Every row gives one point. Each table stands for the endless flat space through its points: a line for two points, a plane for three, and so on. Write the one point that lies in both, or say that there is none.

First (2 x 3)
0.014 0.026 -0.001

0.008 0.024 -0.005
Second (2 x 3)
-0.008 0.022 0.006

0.010 0.031 -0.009
They share: no point

First (3 x 6)
0.022 -0.021 -0.004 0.010 0.027 0.004

0.010 -0.024 -0.013 -0.008 0.015 0.015

0.026 -0.027 -0.015 0.002 0.024 0.019
Second (3 x 6)
0.012 -0.011 -0.027 -0.025 0.024 -0.002

0.006 -0.021 0.019 0.021 0.000 0.006

0.008 -0.015 -0.015 -0.013 0.024 -0.002
They share: 0.006 -0.018 -0.002 0.000 0.018 0.000

First (2 x 9)
0.014 0.024 0.023 -0.013 -0.018 0.024 0.024 -0.016 -0.015

0.023 0.027 0.026 -0.019 -0.024 0.015 0.030 -0.007 0.003
Second (3 x 9)
0.020 0.003 0.019 -0.017 -0.032 0.043 0.045 0.003 -0.017

0.022 0.029 0.042 -0.011 -0.026 0.018 0.029 -0.011 0.002

0.014 0.051 0.022 -0.017 0.004 0.010 0.003 -0.027 -0.002
They share: no point

First (3 x 12)
-0.005 0.003 0.006 -0.001 -0.003 -0.001 -0.019 0.019 0.023 0.013 -0.030
 0.025

0.033 -0.001 0.028 0.017 0.009 0.015 0.023 0.001 -0.009 0.001 0.018
 -0.005

-0.004 0.001 0.003 0.010 -0.009 0.011 -0.012 0.008 0.027 0.015 -0.026
 0.028
Second (3 x 12)
0.012 0.004 0.037 0.031 0.026 0.027 0.031 0.016 -0.011 -0.004 -0.012
 0.015

0.018 -0.001 0.022 0.006 0.003 0.012 0.004 0.008 0.000 0.013 -0.006
 0.002

0.012 0.006 0.040 0.035 0.031 0.027 0.037 0.018 -0.016 -0.003 -0.012
 0.010
They share: no point

First (3 x 18)
0.024 0.016 -0.003 -0.003 -0.001 0.005 -0.029 0.006 0.009 -0.012 0.018
 0.022 0.015 0.006 0.046 -0.005 -0.013 0.007

0.022 0.024 -0.025 -0.006 -0.002 0.001 -0.014 -0.021 0.001 0.018 0.016
 0.020 0.013 -0.011 0.015 0.012 -0.015 -0.004

0.024 0.030 -0.035 -0.010 -0.004 -0.001 -0.006 -0.033 -0.001 0.032 0.014
 0.022 0.011 -0.017 0.003 0.022 -0.015 -0.006
Second (2 x 18)
0.021 0.023 -0.024 -0.002 -0.002 0.007 -0.016 -0.011 0.007 0.017 0.020
 0.015 0.014 -0.006 0.028 0.005 -0.015 0.003

0.021 0.027 -0.032 0.002 -0.004 0.017 -0.012 -0.003 0.017 0.029 0.026
 0.007 0.014 -0.002 0.042 0.001 -0.015 0.015
They share: 0.021 0.021 -0.020 -0.004 -0.001 0.002 -0.018 -0.015 0.002 0.011 0.017
 0.019 0.014 -0.008 0.021 0.007 -0.015 -0.003

First (4 x 24)
0.009 0.001 0.016 0.005 -0.017 0.003 -0.032 0.016 -0.022 -0.030 -0.026
 0.013 0.004 -0.010 0.017 0.030 -0.019 -0.022 -0.008 0.021 -0.020 0.015
 -0.013 0.018

-0.002 0.013 0.022 0.018 0.003 -0.002 -0.024 0.008 -0.010 -0.035 -0.021
 0.028 0.004 -0.029 0.026 0.014 -0.002 -0.020 -0.019 0.019 -0.025 0.011
 -0.024 0.048

-0.001 0.007 0.029 0.012 0.008 0.018 -0.009 0.014 -0.006 -0.019 -0.023
 0.026 0.001 -0.009 0.011 0.011 -0.011 -0.019 -0.015 0.021 -0.014 0.011
 -0.017 0.041

0.044 -0.020 0.004 -0.023 -0.016 0.008 -0.016 0.036 -0.004 -0.019 -0.004
 -0.008 -0.005 0.012 0.017 0.025 -0.030 -0.024 -0.018 0.032 -0.015 0.016
 -0.014 -0.006
Second (3 x 24)
0.028 -0.001 0.022 -0.012 -0.011 0.006 -0.018 0.008 -0.035 -0.008 -0.030
 0.029 -0.003 -0.002 0.004 0.014 -0.034 -0.038 -0.004 0.029 -0.005 0.019
 -0.029 -0.011

0.045 0.008 0.023 -0.007 0.010 0.009 -0.031 0.005 -0.033 0.006 -0.033
 0.024 0.007 -0.011 0.010 0.006 -0.034 -0.029 -0.002 0.021 -0.010 0.016
 -0.019 -0.007

0.025 0.000 0.023 -0.023 -0.018 -0.003 -0.011 0.001 -0.049 -0.010 -0.033
 0.048 -0.009 0.001 -0.006 0.014 -0.038 -0.053 0.002 0.037 0.006 0.024
 -0.047 -0.027
They share: no point

First (3 x 24)
0.030 0.009 -0.012 0.009 -0.030 -0.011 -0.006 0.017 -0.028 -0.002 0.010
 -0.003 0.016 0.010 0.035 0.003 -0.013 -0.009 -0.012 -0.029 -0.004
 -0.011 0.000 -0.013

0.042 0.021 0.001 0.020 -0.022 -0.010 0.012 -0.001 -0.036 0.018 -0.006
 -0.022 -0.004 0.001 0.034 -0.024 -0.022 0.019 -0.025 -0.017 0.006
 -0.041 -0.015 -0.043

0.024 0.008 -0.006 0.011 -0.024 -0.009 0.000 0.021 -0.024 -0.002 0.003
 -0.006 0.021 0.012 0.028 0.009 -0.011 -0.008 -0.013 -0.030 -0.004
 -0.011 0.000 -0.013
Second (2 x 24)
0.025 0.009 0.007 0.017 -0.019 -0.003 0.017 0.017 -0.029 0.005 -0.010
 -0.014 0.022 0.018 0.023 0.008 -0.014 -0.003 -0.021 -0.023 -0.011
 -0.027 -0.005 -0.018

0.019 0.009 0.005 0.027 -0.013 -0.011 0.007 0.025 -0.031 0.001 -0.010
 -0.010 0.022 0.012 0.013 0.008 -0.024 0.007 -0.021 -0.021 -0.001 -0.029
 -0.013 -0.022
They share: no point

First (3 x 24)
0.015 0.010 0.007 -0.003 -0.004 0.002 -0.008 0.017 0.023 -0.007 0.010
 0.005 -0.020 0.006 -0.003 0.004 0.006 -0.013 0.011 0.006 -0.013 -0.005
 -0.012 0.013

0.003 0.003 -0.005 -0.004 0.006 -0.013 0.010 0.027 0.032 -0.009 0.015
 0.005 -0.015 -0.001 -0.009 0.020 0.002 -0.015 0.018 0.012 0.000 0.005
 -0.006 0.024

0.014 0.009 0.006 -0.006 -0.004 0.007 -0.009 0.012 0.015 0.007 0.015
 0.005 0.000 -0.005 -0.001 0.007 -0.011 -0.009 0.022 0.019 -0.004 -0.015
 0.001 0.006
Second (2 x 24)
0.020 0.009 0.011 0.007 -0.022 0.016 -0.025 0.013 0.014 0.002 0.004
 0.014 -0.022 0.001 0.003 -0.009 -0.002 -0.010 0.011 0.006 -0.019 -0.021
 -0.021 -0.002

0.029 0.024 0.032 -0.011 -0.004 0.013 -0.004 -0.005 0.017 0.011 0.007
 0.002 -0.001 0.010 0.018 0.012 0.016 0.005 -0.001 -0.003 -0.031 -0.003
 -0.003 -0.011
They share: no point

First (2 x 24)
0.030 0.020 -0.015 0.022 0.011 0.007 -0.019 0.004 0.019 -0.010 -0.028
 0.014 0.021 0.028 -0.004 0.019 -0.001 0.000 -0.020 0.019 0.000 -0.015
 0.024 -0.012

0.024 0.011 -0.003 0.010 0.017 0.019 -0.007 -0.008 0.022 -0.022 -0.022
 0.008 0.006 0.016 -0.013 0.022 -0.016 -0.003 -0.017 0.025 -0.018 -0.027
 0.009 -0.012
Second (3 x 24)
0.038 0.017 -0.004 0.035 -0.006 0.000 -0.032 -0.001 -0.006 -0.024 -0.042
 0.019 0.029 0.023 0.026 0.021 0.025 -0.011 -0.009 0.011 -0.018 -0.002
 0.011 0.012

0.014 0.014 0.003 0.002 0.025 0.019 -0.001 0.000 0.031 -0.024 -0.016
 0.018 -0.001 0.026 -0.024 0.027 -0.021 0.000 -0.020 0.035 -0.016 -0.025
 0.004 -0.014

0.026 0.017 0.006 0.023 0.004 0.004 -0.022 0.003 0.004 -0.030 -0.034
 0.027 0.017 0.029 0.012 0.027 0.015 -0.009 -0.011 0.023 -0.022 -0.004
 0.001 0.010
They share: 0.026 0.014 -0.007 0.014 0.015 0.015 -0.011 -0.004 0.021 -0.018 -0.024
 0.010 0.011 0.020 -0.010 0.021 -0.011 -0.002 -0.018 0.023 -0.012 -0.023
 0.014 -0.012

First (4 x 24)
-0.016 -0.036 0.008 -0.019 0.007 -0.026 -0.043 0.000 -0.027 -0.018 0.020
 0.009 0.013 -0.004 0.034 -0.033 -0.026 0.002 -0.004 0.013 -0.017 -0.023
 0.000 -0.014

-0.012 -0.022 0.021 -0.023 0.015 -0.013 -0.043 0.027 -0.007 0.005 -0.002
 -0.006 0.010 0.014 0.030 -0.028 -0.026 -0.022 -0.012 -0.008 0.004
 -0.007 0.004 -0.013

-0.015 -0.022 0.006 -0.008 0.013 -0.015 -0.029 -0.004 -0.019 -0.007
 0.017 0.011 0.000 -0.010 0.024 -0.023 -0.016 0.002 -0.005 0.009 -0.024
 -0.024 0.002 -0.015

-0.013 -0.001 0.007 0.004 0.021 0.001 -0.013 -0.001 -0.005 0.011 0.009
 0.009 -0.016 -0.012 0.011 -0.009 -0.005 -0.004 -0.010 0.000 -0.026
 -0.021 0.004 -0.015
Second (4 x 24)
-0.007 0.001 -0.001 0.001 0.007 0.001 -0.027 -0.006 -0.019 0.015 0.023
 0.002 -0.009 0.002 0.013 -0.011 -0.018 0.005 -0.025 0.024 -0.011 -0.019
 -0.007 -0.005

-0.003 0.013 0.047 -0.001 -0.013 0.001 -0.007 0.028 -0.007 -0.009 0.003
 -0.020 -0.019 -0.018 0.025 0.009 -0.008 0.007 -0.047 0.000 -0.005
 -0.019 0.007 0.007

0.002 0.015 0.016 0.001 -0.007 0.013 -0.017 0.000 -0.015 0.015 0.020
 -0.007 -0.019 -0.008 0.013 -0.004 -0.017 0.017 -0.042 0.021 -0.005
 -0.023 0.006 0.009

-0.007 -0.015 0.007 0.005 0.009 -0.015 -0.027 -0.002 -0.025 0.013 0.007
 -0.012 0.001 0.012 0.029 -0.007 -0.006 -0.005 -0.015 0.026 -0.011
 -0.007 -0.019 -0.021
They share: -0.015 -0.001 0.009 -0.002 0.009 -0.007 -0.025 0.009 -0.013 -0.001 0.019
 0.003 -0.008 -0.004 0.015 -0.007 -0.017 -0.004 -0.024 0.010 -0.014
 -0.019 -0.008 -0.007

First (4 x 24)
-0.016 0.020 -0.042 -0.002 -0.010 -0.001 0.003 -0.015 -0.001 -0.002
 0.004 -0.022 0.003 -0.014 0.002 0.016 -0.002 0.017 -0.017 -0.007 -0.041
 -0.019 -0.014 -0.020

0.023 0.002 -0.018 0.015 -0.020 0.001 -0.002 0.000 0.001 -0.005 -0.006
 0.004 -0.035 -0.009 0.011 -0.003 -0.020 0.023 0.005 -0.007 -0.010
 -0.032 0.021 -0.019

0.024 -0.004 -0.014 0.019 -0.026 0.006 -0.013 0.012 0.011 0.011 0.005
 -0.010 -0.027 -0.002 -0.005 0.014 -0.028 0.033 0.009 -0.014 -0.017
 -0.024 0.013 -0.002

-0.004 -0.004 -0.018 0.020 -0.018 0.013 0.015 -0.005 -0.001 -0.012
 -0.026 0.010 -0.033 -0.002 0.032 -0.016 -0.014 0.009 -0.021 -0.013
 0.003 -0.025 0.012 -0.028
Second (4 x 24)
0.000 -0.003 -0.052 0.025 -0.041 0.010 0.011 0.004 0.020 -0.016 -0.029
 -0.004 -0.006 -0.028 0.041 -0.014 -0.029 0.019 -0.013 -0.015 -0.021
 -0.053 -0.001 -0.011

0.030 0.021 -0.007 0.034 -0.008 -0.005 0.041 -0.026 -0.016 0.002 -0.002
 0.014 -0.063 -0.001 0.008 -0.020 0.001 0.025 0.014 0.012 0.000 -0.029
 -0.001 -0.029

-0.013 -0.026 -0.012 0.004 -0.010 -0.016 -0.006 0.009 -0.019 -0.041
 -0.003 -0.039 -0.019 -0.003 0.015 0.009 -0.019 -0.006 -0.027 -0.025
 -0.028 -0.020 0.013 -0.024

0.007 0.026 -0.026 0.010 -0.012 0.018 0.010 -0.019 0.005 0.015 -0.013
 0.025 -0.029 -0.005 0.013 -0.007 -0.003 0.026 -0.005 0.001 -0.002
 -0.020 0.009 -0.028
They share: 0.001 0.005 -0.025 0.012 -0.016 0.005 0.007 -0.007 -0.001 -0.008 -0.012
 0.000 -0.024 -0.008 0.018 -0.004 -0.012 0.015 -0.012 -0.009 -0.013
 -0.026 0.008 -0.024

First (4 x 24)
-0.023 0.002 -0.002 -0.019 -0.015 -0.004 0.028 -0.020 0.006 -0.005 0.002
 -0.016 -0.010 0.004 -0.016 0.010 0.021 0.029 0.022 0.000 0.007 0.005
 0.000 -0.004

-0.032 0.019 -0.004 -0.022 -0.010 -0.010 0.041 0.003 0.025 0.003 -0.010
 -0.016 -0.008 -0.017 -0.015 0.003 0.015 0.031 0.002 0.009 0.032 0.022
 0.028 -0.014

-0.026 -0.001 -0.020 -0.024 -0.032 0.016 0.035 0.013 0.013 0.023 -0.028
 0.000 -0.004 -0.011 -0.013 0.009 -0.021 0.009 0.012 0.001 0.002 -0.016
 0.026 0.008

-0.016 -0.012 -0.002 -0.021 -0.023 0.007 0.018 -0.026 -0.005 -0.006
 0.004 -0.012 -0.013 0.015 -0.015 0.013 0.009 0.022 0.032 -0.005 -0.013
 -0.016 -0.014 0.009
Second (4 x 24)
-0.029 0.012 -0.002 -0.014 -0.011 -0.006 0.028 -0.001 0.007 0.016 0.006
 0.016 -0.016 0.015 0.001 -0.010 -0.006 0.036 0.041 0.022 0.012 -0.035
 -0.002 0.002

-0.011 0.003 -0.002 -0.027 -0.015 0.005 0.024 -0.011 0.001 0.000 -0.013
 -0.004 -0.016 0.008 -0.016 0.002 0.010 0.017 0.025 0.000 0.007 -0.011
 0.007 0.007

-0.029 0.000 0.010 -0.012 -0.015 0.008 0.030 -0.005 0.013 0.024 0.002
 0.014 -0.016 0.023 -0.007 -0.016 -0.008 0.044 0.031 0.030 0.010 -0.047
 0.004 0.016

0.017 0.010 -0.008 -0.046 -0.013 0.006 0.006 -0.019 -0.011 -0.026 -0.040
 -0.010 -0.028 0.005 -0.017 0.008 0.036 -0.010 0.033 -0.020 0.016 0.029
 0.010 0.002
They share: no point

First (3 x 24)
-0.008 -0.010 0.005 0.019 -0.002 0.000 -0.013 0.028 -0.006 -0.008 0.017
 0.003 0.004 0.001 -0.025 -0.005 -0.005 -0.020 -0.016 -0.034 0.029 0.004
 -0.020 0.003

-0.022 -0.012 0.003 0.021 -0.002 0.002 -0.033 0.032 -0.002 -0.022 0.013
 -0.005 -0.004 -0.015 -0.023 -0.017 -0.001 -0.014 -0.012 -0.050 0.035
 -0.006 -0.024 0.015

0.008 -0.017 -0.017 0.041 -0.027 -0.028 -0.008 0.012 -0.007 0.003 0.008
 0.000 0.006 0.015 -0.028 0.018 0.009 -0.014 -0.027 -0.025 0.045 0.019
 0.001 0.020
Second (3 x 24)
-0.027 -0.028 -0.006 0.003 0.022 0.004 -0.029 0.025 -0.005 0.028 -0.003
 0.010 0.027 -0.001 -0.020 -0.001 0.001 -0.030 -0.021 -0.017 0.012 0.021
 -0.034 -0.001

0.024 0.009 0.003 0.030 -0.017 0.002 0.022 0.017 -0.002 -0.020 0.038
 0.013 -0.010 0.017 -0.035 -0.003 0.002 -0.009 -0.031 -0.043 0.033
 -0.002 -0.015 -0.013

-0.002 -0.010 -0.009 0.015 0.007 0.007 -0.004 0.016 0.001 0.009 0.016
 0.016 0.009 0.007 -0.029 -0.005 0.010 -0.016 -0.034 -0.034 0.019 0.010
 -0.031 -0.011
They share: -0.001 -0.009 0.006 0.018 -0.002 -0.001 -0.003 0.026 -0.008 -0.001 0.019
 0.007 0.008 0.009 -0.026 0.001 -0.007 -0.023 -0.018 -0.026 0.026 0.009
 -0.018 -0.003

First (3 x 24)
0.024 0.027 -0.030 -0.004 0.024 -0.029 0.027 -0.005 0.001 0.003 -0.006
 0.040 -0.007 -0.007 0.007 0.001 -0.022 0.005 0.020 -0.002 -0.006 0.027
 0.028 0.008

0.024 0.003 -0.014 0.008 0.044 -0.025 0.011 -0.009 0.017 0.007 -0.006
 0.036 0.013 0.013 0.019 0.009 -0.034 0.001 0.016 0.006 -0.022 0.007
 0.000 0.016

0.024 -0.021 -0.006 -0.020 0.016 -0.009 0.011 0.007 0.013 -0.017 -0.002
 0.012 0.013 0.033 0.003 -0.015 -0.018 -0.007 0.028 -0.006 -0.010 -0.001
 0.020 -0.004
Second (4 x 24)
0.018 -0.012 -0.024 0.004 -0.006 -0.038 0.000 0.013 0.021 -0.032 -0.013
 0.007 0.026 0.018 0.016 -0.024 -0.027 -0.004 0.014 -0.002 0.004 0.002
 0.022 -0.014

0.028 -0.016 -0.016 -0.014 0.016 -0.022 0.008 0.015 0.005 -0.014 -0.001
 0.021 0.008 0.016 0.006 -0.008 -0.019 0.002 0.022 0.000 -0.016 0.000
 0.010 -0.006

0.036 -0.009 -0.002 -0.040 0.047 0.013 0.028 0.002 -0.006 0.013 0.010
 0.033 -0.016 0.026 -0.008 0.005 -0.008 0.002 0.040 -0.006 -0.028 0.007
 0.016 0.009

0.032 -0.008 -0.012 -0.026 0.030 0.000 0.018 0.007 0.005 0.000 0.001
 0.021 -0.004 0.026 0.002 -0.008 -0.013 0.002 0.034 -0.006 -0.014 0.006
 0.022 -0.002
They share: 0.024 -0.009 -0.012 -0.016 0.018 -0.014 0.015 0.004 0.010 -0.012 -0.003
 0.019 0.008 0.023 0.004 -0.011 -0.019 -0.004 0.026 -0.005 -0.009 0.006
 0.022 -0.001

First (4 x 24)
-0.008 -0.021 0.048 0.040 0.005 0.009 -0.008 -0.016 0.001 -0.020 0.029
 0.017 -0.007 -0.042 0.015 -0.008 -0.005 -0.027 -0.026 -0.013 0.014
 -0.026 0.008 -0.005

-0.032 -0.015 0.029 0.001 0.022 0.027 -0.019 0.004 -0.061 -0.008 -0.036
 0.008 -0.039 -0.009 -0.001 0.031 -0.016 -0.021 0.009 -0.025 -0.027
 -0.004 0.014 -0.015

-0.007 -0.011 0.041 0.031 0.000 0.011 -0.010 -0.014 0.003 -0.016 0.022
 0.015 -0.002 -0.037 0.023 -0.007 0.000 -0.023 -0.031 -0.001 0.015
 -0.021 0.017 -0.013

-0.018 -0.019 0.019 -0.005 0.024 0.011 -0.011 0.000 -0.037 -0.024 -0.022
 0.028 -0.021 -0.011 0.007 0.013 -0.022 -0.013 -0.001 -0.021 -0.005
 -0.002 0.012 -0.019
Second (3 x 24)
-0.003 -0.017 0.013 0.007 0.010 0.024 -0.025 -0.016 -0.002 -0.008 -0.002
 0.021 -0.003 -0.015 0.035 0.005 -0.015 -0.023 -0.022 -0.004 -0.003
 -0.020 0.021 -0.036

-0.019 0.011 0.037 0.007 -0.002 0.004 -0.001 0.004 -0.022 -0.020 -0.006
 0.013 -0.007 -0.027 0.015 0.001 0.009 -0.007 -0.026 0.012 0.017 0.004
 0.029 -0.012

-0.008 -0.005 0.021 0.013 0.000 0.018 -0.014 -0.003 -0.006 -0.016 0.003
 0.014 -0.006 -0.016 0.023 0.005 0.003 -0.014 -0.024 0.000 0.003 -0.012
 0.028 -0.017
They share: -0.011 -0.003 0.025 0.007 0.004 0.014 -0.013 -0.006 -0.012 -0.014 -0.004
 0.017 -0.005 -0.021 0.025 0.003 -0.003 -0.015 -0.024 0.004 0.007 -0.008
 0.025 -0.024

First (4 x 24)
0.019 -0.009 0.007 0.001 -0.025 -0.007 -0.037 0.005 0.005 -0.013 -0.021
 0.018 0.017 0.009 0.015 -0.028 -0.012 -0.038 0.007 -0.004 -0.008 0.002
 -0.005 -0.013

-0.002 0.018 -0.009 0.009 -0.012 -0.003 -0.025 0.008 -0.006 -0.005
 -0.017 0.027 -0.008 0.008 0.011 -0.002 -0.014 -0.018 -0.026 0.005 0.001
 -0.008 0.013 -0.019

0.005 0.007 -0.001 0.008 -0.017 -0.004 -0.031 0.008 -0.003 -0.007 -0.018
 0.024 0.004 0.009 0.013 -0.012 -0.012 -0.025 -0.013 0.001 -0.002 -0.002
 0.007 -0.016

0.011 0.007 -0.002 0.004 -0.012 -0.003 -0.029 0.002 -0.004 -0.004 -0.020
 0.019 -0.002 0.014 0.016 -0.009 -0.010 -0.028 -0.020 0.007 0.000 -0.005
 0.007 -0.018
Second (5 x 24)
0.023 0.035 0.000 0.010 -0.022 -0.016 -0.009 0.011 0.010 -0.002 -0.028
 0.037 -0.014 0.002 -0.013 0.004 0.000 -0.009 -0.009 0.019 -0.006 0.017
 0.049 -0.023

-0.003 0.016 -0.044 -0.008 -0.004 0.002 -0.002 -0.026 -0.017 0.004
 -0.023 0.042 -0.032 0.014 0.027 0.007 -0.033 -0.058 -0.016 0.001 0.005
 -0.045 -0.013 -0.006

0.030 0.016 -0.027 -0.011 -0.013 -0.055 -0.021 -0.006 -0.005 -0.011
 -0.016 0.022 -0.035 -0.010 -0.008 -0.004 0.002 -0.024 -0.015 0.048
 -0.005 0.003 0.034 -0.015

0.023 0.051 -0.024 -0.002 -0.022 0.016 -0.001 -0.021 -0.002 0.022 -0.028
 0.049 -0.010 0.014 0.015 0.032 -0.036 -0.053 0.003 -0.013 0.018 -0.023
 0.017 0.009

0.013 0.005 -0.027 -0.006 -0.007 -0.046 -0.017 -0.002 -0.007 -0.017
 -0.018 0.024 -0.038 -0.005 -0.003 -0.014 0.002 -0.021 -0.023 0.043
 -0.012 -0.004 0.023 -0.026
They share: 0.005 0.019 -0.017 -0.002 -0.013 -0.006 -0.019 0.002 0.001 -0.011 -0.020
 0.024 -0.018 0.005 0.009 -0.004 -0.020 -0.023 -0.025 0.007 -0.002
 -0.018 0.007 -0.022

First (2 x 24)
0.000 -0.019 0.004 -0.023 -0.012 0.018 0.010 0.017 0.002 0.016 0.002
 0.025 0.002 0.021 0.012 -0.011 -0.020 0.017 0.029 -0.011 -0.007 -0.016
 -0.010 0.002

0.000 -0.007 0.025 -0.005 -0.012 0.030 0.016 0.002 -0.004 -0.002 -0.001
 0.013 0.014 0.009 0.030 -0.011 -0.023 0.011 0.020 0.010 0.011 -0.028
 -0.016 -0.007
Second (5 x 24)
-0.005 -0.038 -0.008 -0.021 -0.033 0.042 -0.003 -0.013 0.004 0.031
 -0.013 0.053 0.011 0.055 0.011 -0.045 -0.061 -0.002 0.049 0.001 0.010
 -0.005 -0.034 0.003

-0.004 0.011 0.003 -0.011 0.009 0.000 0.025 0.026 -0.012 -0.009 0.016
 -0.012 0.013 -0.022 0.030 0.024 -0.001 0.032 0.011 -0.009 -0.014 -0.034
 0.015 -0.008

-0.012 -0.004 -0.015 -0.017 -0.008 0.002 0.024 0.015 0.008 0.017 -0.005
 0.013 0.006 0.021 0.008 -0.011 -0.034 0.027 0.021 0.006 0.005 -0.006
 -0.003 -0.002

-0.008 -0.028 -0.013 -0.021 -0.031 0.029 0.000 -0.004 0.005 0.025 -0.012
 0.046 0.006 0.045 0.012 -0.039 -0.056 0.005 0.044 0.002 0.006 -0.006
 -0.029 0.002

0.004 -0.024 0.024 -0.006 0.019 0.042 0.038 -0.006 -0.001 0.029 0.008
 0.003 0.035 0.026 0.007 0.007 -0.014 0.017 0.013 0.001 0.020 -0.012
 0.010 -0.003
They share: no point

First (4 x 24)
-0.021 0.027 -0.040 0.015 0.047 0.033 0.028 0.004 -0.013 -0.024 -0.016
 0.008 0.023 0.003 0.021 0.029 0.046 0.017 -0.025 0.042 0.008 0.008
 0.008 -0.041

-0.023 -0.010 -0.037 0.034 0.006 -0.009 0.013 -0.003 0.008 -0.002 -0.007
 -0.004 -0.018 -0.010 0.013 -0.015 0.010 0.029 -0.016 0.045 -0.026 0.014
 0.036 -0.054

-0.026 -0.003 -0.040 -0.005 0.040 0.018 0.030 0.026 -0.004 -0.014 -0.004
 0.018 0.020 0.015 0.029 0.024 0.047 0.022 -0.002 0.017 -0.019 0.016
 -0.001 -0.020

-0.019 -0.011 -0.013 -0.034 0.031 0.015 0.010 0.053 -0.010 -0.016 0.017
 0.035 0.016 0.013 0.017 0.028 0.043 0.005 0.014 -0.006 -0.015 0.005
 -0.029 0.008
Second (3 x 24)
-0.021 0.009 -0.002 -0.005 0.026 -0.006 0.017 0.025 0.021 0.000 0.016
 0.006 -0.019 0.012 0.001 -0.003 0.007 0.027 -0.020 0.037 -0.040 0.027
 0.005 -0.026

-0.033 -0.033 -0.056 0.016 -0.004 0.018 0.008 0.037 -0.018 -0.030 -0.002
 0.042 -0.013 0.003 0.028 0.015 0.058 -0.009 -0.008 0.019 -0.004 -0.009
 -0.019 -0.056

-0.027 -0.009 -0.026 0.007 0.014 0.000 0.019 0.033 0.007 -0.012 0.014
 0.024 -0.023 0.014 0.013 0.003 0.029 0.013 -0.022 0.033 -0.028 0.013
 -0.007 -0.042
They share: no point
